Rows are points. Each copy is the shape, with its points in the same order, turned, moved and blurred by noise. Is it also mirrored, or only turned?
In the rows, 128 means zero.

Shape, 8 rows:
[[ 56  77]
 [123 127]
 [141 117]
 [118 103]
 [142 117]
 [135 102]
 [147 119]
 [130 103]]
Copy 1, 8 rows:
[[ 74  59]
 [120 130]
 [140 126]
 [124 105]
 [142 126]
 [140 109]
 [146 131]
 [135 111]]
Copy 1 is: only turned
Copy 2:
[[107  42]
 [131 120]
 [111 133]
 [108 105]
 [109 132]
 [102 125]
 [115 139]
 [108 121]]
Copy 2 is: mirrored
Copy 3 (8 x 2):
[[224 125]
 [140 126]
 [130 143]
 [159 141]
 [130 143]
 [143 151]
 [123 148]
 [147 148]]
Copy 3 is: only turned

Shape:
[[105 144 170]
 [137 111  92]
 [175 131 126]
 [137 165 107]
 [134 167 163]
 [114 143 133]
 [103 108 102]
 [149  93 157]]
Copy 1:
[[166 146  92]
 [ 98 111 136]
 [126 151 161]
 [100 167 121]
 [156 178 115]
 [131 144 104]
 [109 102 107]
 [167 113 152]]
Copy 1 is: mirrored
Copy 2, 8 rows:
[[144 129  87]
 [109 119 169]
 [143 161 162]
 [ 96 162 135]
 [139 165  99]
 [118 131 117]
 [103  95 143]
 [174 118 147]]
Copy 2 is: mirrored
Copy 3:
[[ 97 118 173]
 [168 123 120]
 [131 163 111]
 [155 173 162]
 [ 96 164 170]
 [134 129 167]
 [164  99 143]
 [106 117 109]]
Copy 3 is: mirrored

Shape:
[[136 136 145 120]
 [127 123 123 207]
 [116  99 115 113]
 [144 172 167 172]
 [146 153 138 140]
 [150  95 130 122]
 [154 159 114 141]
 [119  81 144 154]
 [111 105 121  83]]
Copy 1:
[[139 148 136 136]
 [101 100 153  59]
 [144 101 109 142]
 [123 167 174  85]
 [124 155 141 122]
 [133 127  92 128]
 [ 90 154 143 132]
 [152 100 113  94]
 [153 111 104 175]]
Copy 1 is: mirrored
Copy 2:
[[113 137 129 135]
 [152 190 121  73]
 [119 108 149 102]
 [136 192 106 146]
 [122 155 102 126]
 [ 92 129 129 100]
 [130 142  87 114]
 [120 150 171  88]
 [116  85 153 123]]
Copy 2 is: only turned
Copy 3:
[[134 105 146 130]
 [125 186 112 132]
 [120 115 131  80]
 [143 139 132 187]
 [117 123 146 150]
 [141 126 163  94]
 [ 96 138 154 145]
 [158 139 117  92]
 [116  84 140  77]]
Copy 3 is: only turned

Shape (10 x 4):
[[ 71 150 108 142]
 [139 154 135 164]
 [104 122 129 115]
 [138  76 164 158]
 [ 92 107 145 115]
 [156 106 109 136]
 [120 139 148 136]
 [150 109  53 165]
 [147 147  92 136]
 [147 114 140 118]]
Copy 1:
[[101 149 110  88]
 [ 98 138 147 154]
 [145 134 112 112]
 [140 103  87 184]
 [151 139  90 120]
 [132  85 139 140]
 [130 146 128 141]
 [ 86  51 144 112]
 [113 107 164 119]
 [156 116 134 150]]
Copy 1 is: mirrored
Copy 2, 10 rows:
[[130 133 135  63]
 [ 96  92 151 114]
 [136 131 121 117]
 [152  62 104 147]
 [154 128  86 113]
 [143 106 151 161]
 [106 114 123 117]
 [168 110 211 145]
 [118 126 170 136]
 [123 113 129 158]]
Copy 2 is: mirrored
Copy 3 (10 x 4):
[[168  84  99 130]
 [116 126 120  87]
 [148 118 142 142]
 [152 193 144 115]
 [163 131 151 140]
 [102 156 118 137]
 [142 124 142 107]
 [ 92 149  59 146]
 [ 96 118 111 129]
 [115 145 154 131]]
Copy 3 is: mirrored
Copy 4 (10 x 4):
[[153  85 167 149]
 [124 108 103 163]
 [149 135 152 133]
 [179 145  78 117]
 [174 142 151 130]
 [117 131 106 107]
 [145 132 124 159]
 [ 96  76 108  81]
 [ 93 109 127 130]
 [131 156 115 130]]
Copy 4 is: only turned

Shape (10 x 6):
[[140  51 134 104 134 132]
 [121  52 127 115 111 160]
 [144 128 122 118 106 153]
 [ 98 138 140 145 134 136]
 [107 124 110 136 134 136]
 [145 102 182 153 144  96]
 [113 142 101 152 150 168]
 [122 130  98 152 110 134]
 [ 97 148 107 127 138 143]
 [181 135 148 151 143  62]]
Copy 1, 10 rows:
[[174 145 172 111 153 101]
 [139 141 177 120 167 127]
 [123 121 105 121 144 122]
 [119 123 129 137  97 139]
 [123 108 140 149 110 125]
 [179 140 133  83  82 141]
 [ 84  94 139 134 102 115]
 [125  82 127 139 122 140]
 [108 107 121 160 103 119]
 [194  89  86  83  79 125]]
Copy 1 is: mirrored
Copy 2:
[[134 161 188 121  82  91]
 [152 159 183  73 102 111]
 [143 144 126 105 121 117]
 [105 103 156 119 156 118]
 [126 126 156 123 134 147]
 [ 70 139 149 136 115  69]
 [132  88 142 102 132 159]
 [117 144 135 104 137 160]
 [134 108 154 128 155 154]
 [ 65 155 109 174 107 105]]
Copy 2 is: mirrored
Copy 3 (10 x 6):
[[160 136 120 180 142  94]
 [184 102 121 175 127  97]
 [146 122 113 111 113 116]
 [131 123 145 132 105 159]
 [120 103 128 144 113 146]
 [129 168 186 151 134 115]
 [114 107 114 136  74 145]
 [118  86 130 120 111 122]
 [125 106 121 126 104 166]
 [ 75 166 174 118 160  94]]
Copy 3 is: only turned
